Each row of a before or after table is a point. One or more steps were done to the points. Then noise was added and the rows were shuffled. The steps act on columns, c1 being the first. What was done? A step turns or swaps two columns, mirrors them in a line or flattens them onto one, adds a multiple of one to another, or multiplies or shifts one. Angles are multiples of 10 degrees, from the lower column toward the higher: turns from -170 to 170, lines from 10 to 170 but not 90. Use the fewest steps. Two steps may share a column if one is a turn and the other turns, adds or multiplies; they go together, in the order done. Otherwise the lowest column goes first.

Before, 10 rows:
[[ 0.71  0.21]
 [ 0.81  0.67]
 [ 0.37  0.26]
 [-0.93  0.11]
 [ 0.01  0.07]
 [-0.20 -0.20]
 [-0.16 -0.39]
 [ 0.41 -0.26]
 [-0.14  0.19]
 [-0.02  0.23]]
After (10 x 2):
[[ 0.13  0.09]
 [-0.79  0.59]
 [-0.73  0.13]
 [ 0.01  0.11]
 [ 0.21 -0.29]
 [-0.39 -0.38]
 [-0.35  0.19]
 [ 0.15 -0.50]
 [ 0.01 -0.04]
 [ 0.94  0.00]]
Steps: multiply c1 by -1; shift c2 by -0.10

Before, 12 rows:
[[ 0.02  0.17  0.35 -0.20  0.46 -0.44]
 [-0.02  0.31 -0.77  0.64 -0.39 -0.41]
 [ 0.73  0.20 -0.30  0.23 -0.50 -0.21]
 [-0.10  0.17 -0.03  0.00 -0.23 -0.52]
 [ 0.25 -0.17  0.33  0.04 -0.02  0.35]
 [ 0.05 -0.42 -0.16  0.82 -0.71 -0.32]
 [-0.36  0.51 -0.11  0.71  0.42  0.46]
 [ 0.30 -0.92  0.49  0.98 -0.05 -0.31]
 [ 0.44 -0.29  0.14 -0.19 -0.35  0.61]
 [ 0.56 -0.31 -0.52 -0.34  0.28 -0.43]
 [ 0.49 -0.30 -0.85 -0.29 -0.12 -0.22]
 [ 0.96  0.19  0.10 -0.09 -0.34  0.65]]
After (12 x 6):
[[ 0.27  0.44  0.18 -0.15 -0.06 -0.42]
 [-0.17  0.08 -0.73 -0.34 -0.43 -0.42]
 [ 0.12 -0.34 -0.75  0.23  0.41 -0.21]
 [-0.70 -0.17 -0.35  0.66  0.52 -0.40]
 [-0.07 -0.12  0.04  0.00  0.26 -0.55]
 [-0.10 -0.82 -0.14  0.81 -0.01 -0.29]
 [-0.48 -0.25 -0.85 -0.30 -0.20 -0.23]
 [ 0.39 -0.10 -0.02  0.04 -0.15  0.36]
 [ 0.35 -0.47 -0.33 -0.14 -0.08  0.63]
 [-0.25  0.59  0.27  0.71  0.25  0.43]
 [ 0.62 -0.57 -0.03  0.98 -0.80 -0.34]
 [ 0.57 -0.18 -0.76 -0.09  0.32  0.67]]
Steps: turn c1 and c3 by -60 degrees; mirror c2 and c5 in the line at 30 degrees

Before:
[[-0.06  0.80  0.39 -0.39  0.12  0.57  0.06 -0.69  0.21]
 [ 0.34  0.31 -0.69  0.28 -0.01 -0.05  0.34 -0.41  0.52]
 [ 0.33  0.47 -0.11 -0.40  0.61 -0.56 -0.77 -0.03  0.32]
 [ 0.94 -0.29 -0.35 -0.42 -0.34 -0.37  0.75 -0.09 -0.43]
 [ 0.24 -0.09 -0.11  0.14 -0.20  0.58 -0.21  0.09  0.60]
 [ 0.22  0.11 -0.17  0.91 -0.39 -0.39  0.43 -0.47 -0.33]
 [-0.44 -0.01  0.70  0.27  0.56 -0.29  0.65 -0.30 -0.33]
 [ 0.28 -0.22 -0.61  0.18  0.48  0.38 -0.21 -0.38  0.27]
 [-0.16 -0.07 -0.65  0.20 -0.18  0.05 -0.25 -0.73  0.67]
 [-0.14  0.19  0.24 -0.02 -0.41  0.22  0.55  0.34 -0.90]
 [ 0.19 -0.60 -0.04  0.64  0.58 -0.24 -0.40 -0.44  0.14]]
After (11 x 9):
[[-0.85 -0.32 -0.63 -0.33 -0.28 -0.35  0.51 -0.11 -0.43]
 [-0.29  0.46 -0.25 -0.51  0.63 -0.53 -0.60 -0.03  0.30]
 [-0.30  0.14 -0.07  0.82 -0.34 -0.33  0.29 -0.50 -0.36]
 [-0.73  0.32  0.11  0.17 -0.02 -0.11  0.21 -0.34  0.55]
 [ 0.29  0.27 -0.06 -0.13 -0.42  0.24  0.42  0.35 -0.91]
 [-0.54 -0.08  0.50  0.25 -0.19  0.10 -0.20 -0.72  0.64]
 [-0.09 -0.54 -0.11  0.75  0.55 -0.23 -0.35 -0.48  0.06]
 [ 0.79 -0.05  0.11  0.24  0.52 -0.32  0.48 -0.32 -0.27]
 [-0.20 -0.11 -0.09  0.14 -0.17  0.51 -0.20  0.08  0.60]
 [-0.67 -0.32  0.09  0.21  0.47  0.30 -0.20 -0.38  0.26]
 [ 0.34  0.85 -0.15 -0.59  0.12  0.58  0.11 -0.72  0.27]]
Steps: turn c1 and c3 by -120 degrees; add -0.3 times c2 to c4; multiply c7 by 0.7
